Each row is a point. The window is the flat piece filled in between its corners: a triangle in 3 columns, a solid with four corners in 4, and so on. A path goes straight from each point to the next, and from the last back to the first. List the points from which the path goes on through the window.

Window (3 x 3):
[[ 0.0 -1.0 -4.7]
 [ 0.2 -2.9  6.1]
 [ 2.9  4.3  0.2]]
Path:
(1): [4.0 2.9 0.2]
(2): [ 1.9 -5.7  1.4]
(3): [-3.0 -0.2  0.2]
(4): [-1.5  0.2  7.7]
(5): [ 3.7 -4.7  7.1]
(6): [ 5.8 -1.4  2.2]
(7): [-0.2  4.9  3.8]
(8): [-2.3  4.2  2.4]
Through the window after points: 8

Window (4 x 4):
[[-1.7  3.5  0.3  3.2]
 [-1.9 -5.3 -2.7 -5.7]
 [ 8.1  0.0  1.8 -0.4]
 [-1.0 -1.5 -3.3  2.3]]
Path:
(1): [ 5.3 -1.9 -6.5 -3.5]
(2): [ 0.2  5.0 -3.1  3.7]
(3): [-1.8  0.0  0.7  1.6]
(4): [-0.4 -4.7  2.2  3.5]
(5): [ 2.2 -1.0 -5.4 -4.3]
(6): [ 9.5  4.5 -0.7 -2.3]
(7): [ 5.5 -2.6  2.4  0.7]
(8): [-1.0 -3.7  3.9 -2.5]
Through the window after points: 2, 6, 8

Window (8 x 8):
[[-1.7  7.8 -1.4 -5.9 -8.2 -2.7  2.2  5.0]
 [-2.1 -1.5  6.9 -5.7 -4.5 -1.5 -1.7  0.3]
 [-2.2 -2.4 -6.7  1.6 -0.9  7.1  7.9 -1.3]
 [ 5.0  2.4  7.0  3.6  2.9  0.2  0.3  2.7]
 [ 2.2  0.4  2.5  0.2 -3.4  2.9 -2.5 -3.3]
 [ 6.4 -6.3 -2.5 -5.2  5.3  8.3 -2.1  2.2]
 [ 4.1  0.5 -2.4 -1.0  2.3 -6.6 -2.4  6.9]
 [-6.4  3.4  0.9 -2.2  3.7 -4.0 -3.6 -3.8]]
Path:
(1): [ 0.6  0.3  1.9 -0.5 -0.6  4.2 -2.6  0.3]
(2): [ 1.0  0.4 -0.1  2.7  2.1 -0.8 -4.3  5.5]
(3): [ 5.0  1.2  3.2 -1.5  0.9 -1.6  1.4  1.1]
(4): [ 3.5  0.9  0.8 -1.3 -0.6  1.4  3.3  0.7]
(5): [-4.8 -1.1 -5.1  0.5  1.4  3.6 -2.8  5.2]
(6): [-3.5  3.6  0.9  1.3 -6.8  4.8 -4.5  4.7]
(7): [ 2.0  0.6  2.2 -3.2 -1.7 -1.2  0.3 -1.4]
(8): [ 5.4  2.4 -0.1 -3.2 -1.9 -2.8  2.1 -4.3]
(9): [-1.5 -4.2  1.7  2.7  2.9  5.0 -1.4  2.7]
(10): [-5.4 -0.5 -4.3  1.5  2.3  8.0  1.4  7.0]
(11): [ 2.5 -1.3 -2.3 -1.0 -1.9 -0.1  6.2 -7.7]
(12): [ 2.0  4.5 -0.6 -4.9 -3.0 -2.9  2.6  1.5]
(13): [-2.2  3.9 -5.0  0.8 -2.7  1.2 -2.8  8.3]
(14): [-4.0  1.5  4.6  3.2 -3.6 -1.4 -3.2  1.9]
(15): [ 5.6  3.0 -0.7 -5.8  1.5 -2.2  5.6 -1.2]
(16): [ 1.8 -0.4 -0.6 -1.9 -3.6 -3.5  1.7 -7.1]
Through the window after points: 2, 4, 6, 10, 16

Window (11 x 11):
[[ -2.0   3.4  -3.8   4.2   7.5   3.3   3.3  -4.0  -1.3  -1.6   4.8]
 [ -1.8  -0.1   2.3  -0.9   0.8   0.9  -1.3   6.0   4.2   6.9  -1.4]
 [ -1.6  -0.7   3.6   5.1  -3.0   1.0  -7.2   2.6   0.2   0.2  -2.4]
 [  0.1   1.6   0.8   6.1   3.7   7.3   2.4 -10.7   6.7  -3.3   4.8]
 [  6.0   0.4   2.0   4.8  -7.8  -1.2   0.0   5.3   1.2   0.4  -2.2]
 [  0.6  -0.6   2.6 -10.6   2.5  -8.9  -0.9   3.5  -2.8  -5.3  -3.6]
 [  0.4   5.9  -2.5  -3.0  -5.6  -0.2  -3.6   2.5  -1.1   4.2  -2.5]
 [ -7.1   2.4  -2.9   4.7   5.9   2.3   3.4  -4.9   6.6  -5.5  -0.3]
 [  2.7   6.9   5.4  -5.6   4.7  -6.1   0.3   2.3  -2.9  -5.0  -6.7]
 [  2.1  -1.3  -3.3   1.0   2.2   2.5  -4.8   3.1   3.2   1.3  -5.2]
 [ -0.5  -3.9   1.8   1.5  -2.6   2.4   1.6   0.6  -0.7   5.1  -6.5]]
Path:
(1): [ 3.2 -2.5  2.6 -4.5  2.2 -8.9 -7.0 -6.5  2.3 -0.3 -3.6]
(2): [-2.2  1.2 -3.8  4.4  3.2 -5.1 -3.7 -3.4  6.0  4.2  3.2]
(3): [ 0.8  2.4  0.0  1.3 -1.0  7.1 -0.2  2.1 -0.9 -0.5 -4.0]
(4): [ 3.1  2.2  3.9  0.3 -3.3  1.6  0.1  4.3  1.4 -2.5 -2.4]
(5): [ 1.9  0.9 -1.4  3.2  1.4 -6.0 -0.1 -1.9 -1.0  2.5 -4.1]
(6): [-0.7  0.7  1.3  0.8  0.3 -2.0 -1.6 -0.3  0.2  2.3 -2.2]
(7): [-1.4  3.6  0.7 -1.1  3.5  5.8 -1.2  1.3  2.8 -4.4 -1.9]
(8): [-2.0  1.7  0.1  1.1  1.3  4.8 -1.2  2.0 -0.8 -2.6 -0.2]
(9): [ 1.3  1.5  0.3  2.9 -0.4 -7.3 -3.1 -2.6  1.0  4.3 -1.3]
(10): [ 1.3  2.8 -3.1  5.7  2.1 -3.7 -2.4 -1.3 -0.7  1.7 -0.3]
(11): [-4.4 -2.1  3.8 -4.5  1.9  7.5 -0.1  0.5  3.6 -2.3 -3.9]
(12): [-2.7  2.0  1.0 -1.9 -0.3  1.4  1.6  9.6 -2.7 -3.7 -2.3]
Through the window after points: 4, 8, 12

Window (12 x 12):
[[ -8.0   1.7   0.3   1.4   4.9   1.6  -3.9  -4.2   1.8   2.1   1.8  -1.0]
 [ -0.9   4.6  -2.0  13.8   2.2  -2.1  -0.6   4.7  -2.9  -2.3  -7.8   0.5]
 [ -4.1  -2.8   2.9  -7.4   1.2   6.3   6.6  -0.8  -0.9   1.7   0.3  -4.4]
 [ -4.2   1.5   0.0  10.6  -2.4  -5.7  -1.4   0.1  -6.0  -4.5  -1.0  -3.9]
 [ -1.6   5.1  -1.6   6.2  -5.6   5.7  -2.4  -2.9   2.4  -0.7  -1.8  -3.7]
 [ -2.9  -3.5  -0.4   4.4  -4.2   1.5  -1.6   0.6   2.9  -5.4  -4.4   2.3]
 [  2.0   1.4   0.7   6.8  -1.0   1.6  -6.5   3.9  -6.3  -3.9  -1.7   0.8]
 [ -0.9   2.3   4.9 -10.2   2.9  -2.6   2.0  -5.3   3.8   2.9   0.1  -3.9]
 [  1.7  -1.4   4.9  10.0   1.1   1.8   0.2   1.2   1.4  -3.6   1.5  -2.1]
 [ -3.7   2.2  -1.8  -7.1   0.7   1.6   2.2   1.9   6.7   0.9   7.3  -3.6]
 [  0.0  -1.8  -1.7  -4.6  -2.4   3.4   4.8  -4.7   3.0   5.7   5.3   2.5]
 [ -0.7  -4.8  -2.5  -7.5   3.2   0.6   0.4  -3.4   4.0   5.8   1.4  -8.1]]
Path:
(1): [-1.5  1.9 -1.5  2.0  1.1  3.8  0.0 -3.4 -1.6 -1.7  1.2 -2.2]
(2): [-1.8 -0.8 -4.2  6.3  6.7  3.2 -4.2 -6.7 -5.6 -5.4 -0.8  0.1]
(3): [-1.3  1.6  3.3  3.3 -3.6  0.4  1.1  2.3  1.2  1.0 -1.7 -2.9]
(4): [-3.0  2.8  2.2  4.5 -4.6  3.5 -3.5 -0.2  2.9  3.7 -3.2 -2.5]
(5): [-1.6  2.5 -3.0  0.4  0.0  2.8  0.9 -1.8  1.8 -3.3  3.2 -3.0]
(6): [-1.6  1.3 -2.9 -3.0  2.8  4.6  3.5 -2.5  2.6 -7.2  2.4 -1.7]
(7): [-0.5 -1.2  7.7  2.6 -1.9 -4.1 -2.4 -0.8  1.8  6.1 -2.6 -2.2]
(8): [-2.0 -0.7  2.7 -0.1 -6.0 -1.0 -2.0 -0.5  4.1  7.5 -3.6  4.5]
(9): [-0.8  1.7 -2.8  4.7  3.4  1.8  0.1 -0.1 -1.2 -4.7  2.5 -4.1]
(10): [ 0.4  3.1 -1.8  0.1  3.7  0.0  2.3 -3.3  1.0 -1.1  1.7 -1.3]
(11): [-5.1 -0.9  4.3  1.7 -7.1  4.5 -3.5  0.9  0.6  4.7 -1.8 -3.8]
(12): [-3.5 -0.4  1.2  0.5 -0.6 -0.2 -0.5  0.6  4.1  2.0  0.5 -4.1]
Through the window after points: 4, 6, 12
